Every row gives one point. Each copy is the shape, with its points in the same order, stretched, turned, moved and blurred by noise. Say if it was mirrored as well.

Shape (9 x 3)
[[ 0.27  0.06  0.07]
 [ 1.04  0.36 -0.26]
 [ 0.49 -0.42 -0.42]
 [-0.35  0.39  0.03]
 [-0.35  0.37 -0.02]
 [-0.22  0.00  0.05]
 [-0.05  0.25  0.09]
 [-0.04  0.23  0.14]
 [ 0.03 -0.01  0.08]]
Copy 1 (9 x 3)
[[ 0.10 -0.22 -0.12]
 [ 0.08 -0.33 -1.03]
 [ 0.22  0.26 -0.60]
 [-0.30 -0.13  0.46]
 [-0.30 -0.08  0.42]
 [-0.05 -0.02  0.35]
 [-0.07 -0.21  0.19]
 [-0.07 -0.23  0.23]
 [ 0.07 -0.13  0.12]]
Copy 1 is: mirrored
Copy 2 (9 x 3)
[[ 0.24  0.10  0.33]
 [ 0.72 -0.05  0.90]
 [ 0.76  0.04 -0.07]
 [-0.14 -0.24  0.04]
 [-0.11 -0.22  0.02]
 [ 0.05  0.04 -0.09]
 [ 0.01 -0.09  0.18]
 [ 0.07  0.03  0.19]
 [ 0.13  0.04  0.04]]
Copy 2 is: mirrored
Copy 3 (9 x 3)
[[ 0.23  0.01  0.01]
 [ 0.98  0.29  0.51]
 [ 0.74  0.35 -0.39]
 [-0.37  0.16  0.10]
 [-0.34  0.21  0.06]
 [-0.18  0.03 -0.18]
 [-0.09  0.07  0.08]
 [-0.09  0.02  0.10]
 [ 0.05  0.00 -0.08]]
Copy 3 is: only turned

Shape (8 x 4)
[[-0.39  0.33  0.48 -0.02]
 [-0.10  0.50  0.49 -0.31]
 [ 0.13  0.35 -0.25  0.34]
 [ 0.32 -0.32  0.01 -0.21]
 [ 0.11  0.40 -0.38 -0.45]
 [-0.35 -0.25 -0.22  0.32]
 [-0.37 -0.23  0.40 -0.07]
 [ 0.20 -0.10 -0.37 -0.05]]
Copy 1 (8 x 4)
[[-0.01 -0.39  0.34 -0.29]
 [-0.16 -0.46  0.31  0.28]
 [-0.19 -0.33 -0.51 -0.09]
 [ 0.15  0.07 -0.22  0.37]
 [-0.61 -0.05 -0.15  0.62]
 [ 0.07  0.20 -0.01 -0.47]
 [ 0.30 -0.06  0.39 -0.28]
 [-0.19  0.02 -0.46  0.19]]
Copy 1 is: only turned
Copy 2 (8 x 4)
[[ 0.42  0.08  0.17  0.16]
 [ 0.68 -0.20 -0.09 -0.22]
 [ 0.01 -0.48  0.03 -0.05]
 [-0.17 -0.04 -0.34 -0.26]
 [ 0.26 -0.57 -0.48 -0.12]
 [-0.46  0.27  0.08  0.61]
 [-0.04  0.46  0.04  0.31]
 [-0.21 -0.27 -0.33 -0.03]]
Copy 2 is: only turned
